Each row of a before or after table is a point. The points were changed in one or more steps. Then noise was added and the rows were shuffled. The steps act on columns, c1 being the first. Write out the steps. A step turns or swaps two columns, mirrors them in a line or flattens them onto one, adds a multiple of one to another, or multiplies or shifts one. Angles are multiples of 10 degrees, from the lower column toward the higher: turns from -170 to 170, lines from 10 to 170 but not 90. Use the fewest steps. Two steps may share a column if one is a turn and the other turns, adds or multiplies; they go together, in the order done. Otherwise the lowest column goes first.

Before (11 x 3):
[[-0.12  0.32 -0.29]
 [ 0.16  0.25 -0.16]
 [ 0.07  0.09 -0.28]
 [-0.17  0.10 -0.15]
 [ 0.21  0.09  0.15]
 [ 0.14  0.10 -0.36]
 [-0.82  0.04 -0.15]
 [-0.20  0.27 -0.10]
 [ 0.17  0.14 -0.30]
 [ 0.22  0.08 -0.11]
 [-0.11  0.11  0.70]]
After, 11 rows:
[[ 0.10  0.25  0.69]
 [-0.15  0.01 -0.36]
 [-0.14  0.19 -0.21]
 [ 0.80  0.03 -0.13]
 [-0.21  0.05 -0.13]
 [-0.14  0.08 -0.36]
 [ 0.11  0.28 -0.35]
 [-0.22  0.13  0.14]
 [ 0.15  0.10 -0.17]
 [ 0.21  0.28 -0.11]
 [-0.14  0.06 -0.23]]
Steps: multiply c1 by -1; turn c2 and c3 by -10 degrees

Before (13 x 8):
[[ 0.04 -0.41 -0.15 -0.08 -0.22 -0.16 -0.39  0.35]
 [-0.16 -0.40 -0.36  0.31 -0.11 -0.27 -0.20 -0.01]
 [-0.11 -0.07 -0.40 -0.34 -0.30 -0.21 -0.29  0.26]
 [ 0.05 -0.03  0.24 -0.07  0.03 -0.32 -0.11 -0.38]
 [ 0.02  0.09  0.25 -0.17 -0.39  0.35 -0.31  0.04]
 [ 0.22 -0.10  0.05 -0.11 -0.03  0.06  0.05 -0.09]
 [-0.07  0.39 -0.01  0.30  0.24 -0.26 -0.15  0.32]
 [-0.37 -0.34 -0.10 -0.30  0.03 -0.34 -0.29 -0.32]
 [-0.05  0.02  0.46 -0.49  0.45  0.15 -0.19  0.34]
 [-0.45 -0.34 -0.35 -0.54 -0.40 -0.24 -0.18 -0.05]
 [-0.21 -0.12  0.29 -0.48  0.20  0.21  0.14 -0.24]
 [-0.35 -0.22  0.12 -0.04  0.29 -0.21  0.11  0.04]
 [ 0.14 -0.04  0.45 -0.05 -0.08 -0.38  0.29 -0.05]]
After (13 x 8):
[[-0.28 -0.13  0.30 -0.47 -0.31  0.21 -0.09  0.12]
 [ 0.29 -0.10  0.05 -0.11 -0.02  0.05 -0.04  0.09]
 [-0.49 -0.34 -0.10 -0.29 -0.02 -0.33 -0.43 -0.02]
 [ 0.06 -0.42 -0.14 -0.09  0.45 -0.17  0.02 -0.34]
 [-0.07  0.02  0.46 -0.50 -0.20  0.15  0.13 -0.54]
 [-0.15 -0.07 -0.41 -0.34  0.46 -0.20  0.01 -0.19]
 [ 0.07 -0.04  0.24 -0.08 -0.11 -0.32 -0.37  0.13]
 [ 0.19 -0.03  0.45 -0.05 -0.06 -0.37  0.15  0.26]
 [-0.21 -0.40 -0.37  0.31  0.16 -0.27 -0.14 -0.07]
 [ 0.02  0.09  0.24 -0.17  0.47  0.35 -0.17 -0.04]
 [-0.10  0.39 -0.02  0.29 -0.04 -0.26  0.16 -0.38]
 [-0.58 -0.33 -0.34 -0.54  0.39 -0.24 -0.15  0.11]
 [-0.45 -0.21  0.13 -0.04 -0.29 -0.21  0.11 -0.10]]
Steps: multiply c1 by 1.3; turn c7 and c8 by -50 degrees; turn c5 and c8 by -150 degrees

Before (12 x 12):
[[ 0.16  0.13  0.19  0.09  0.15  0.28 -0.12 -0.22  0.11  0.06  0.03 -1.01]
 [-0.08  0.64  0.07 -0.30 -0.13  0.30  0.24  0.15  0.30  0.08 -0.05  0.21]
 [-0.19 -0.18  0.22  0.22  0.17  0.39 -0.26  0.18 -0.17 -0.16  0.10  0.22]
 [ 0.02 -0.17  0.05 -0.19  0.03 -0.17  0.05  0.34 -0.20 -0.17  0.59 -0.04]
 [-0.26 -0.09 -0.33  0.04 -0.01  0.20  0.31  0.42 -0.21  0.06 -0.03 -0.10]
 [ 0.00 -0.20  0.24  0.16 -0.27  0.33  0.36 -0.95 -0.06  0.03  0.07  0.21]
 [ 0.07 -0.38  0.21 -0.23  0.23  0.19 -0.09  0.39 -0.15 -0.06 -0.01  0.16]
 [ 0.23  0.20  0.25  0.06  0.31  0.22  0.11  0.41  0.40  0.18  0.17  0.16]
 [ 0.46 -0.11 -0.07 -0.03  0.08  0.42 -0.12 -0.21  0.01  0.10  0.32  0.21]
 [ 0.26 -0.18  0.13  0.20  0.01  0.17 -0.11  0.38 -0.28  0.12 -0.03  0.23]
 [-0.10 -0.15  0.16  0.12  0.27 -0.12  0.16 -0.07 -0.21 -0.50 -0.09 -0.06]
 [-0.20 -0.12 -0.47 -0.09 -0.47  0.13 -0.24  0.30  0.27  0.18  0.24  0.15]]
After:
[[-0.05  0.58  0.00  0.40  0.30  0.28  0.48  0.65 -0.08 -0.54 -0.08  0.18]
 [ 0.04  0.06  0.11 -0.13 -0.38  0.32  0.73 -0.44  0.11 -0.57  0.00  0.21]
 [ 0.17  0.01  0.34  0.30  0.26  0.21  0.23  0.92  0.26 -0.43  0.24  0.17]
 [ 0.23  0.07 -0.61  0.28 -0.27  0.13 -0.51  0.80  0.10 -0.41 -0.19  0.15]
 [ 0.02  0.05  0.20  0.05  0.15  0.26 -0.23  0.27  0.10 -0.51  0.16 -1.00]
 [ 0.31 -0.12 -0.03  0.02  0.00  0.44 -0.23  0.30 -0.03 -0.50  0.43  0.20]
 [ 0.11 -0.20  0.28 -0.25 -0.04  0.39 -0.53  0.69  0.13 -0.76 -0.19  0.25]
 [-0.03 -0.12  0.14 -0.36 -0.12  0.20 -0.20  0.91  0.02 -0.46  0.26  0.24]
 [ 0.00 -0.36  0.26 -0.02 -0.14  0.18 -0.19  0.88 -0.27 -0.66  0.09  0.20]
 [-0.03 -0.13 -0.34 -0.20  0.05  0.20  0.61  0.91 -0.07 -0.53 -0.25 -0.10]
 [ 0.58 -0.12  0.06 -0.08 -0.07 -0.18  0.10  0.84 -0.26 -0.78  0.01 -0.03]
 [-0.12 -0.23  0.23 -0.25  0.05 -0.13  0.34  0.45 -0.02 -1.12 -0.10 -0.06]]
Steps: swap c1 and c11; turn c3 and c5 by -20 degrees; turn c2 and c5 by 40 degrees; mirror c4 and c9 in the line at 60 degrees; multiply c7 by 2; shift c8 by 0.50; shift c10 by -0.60
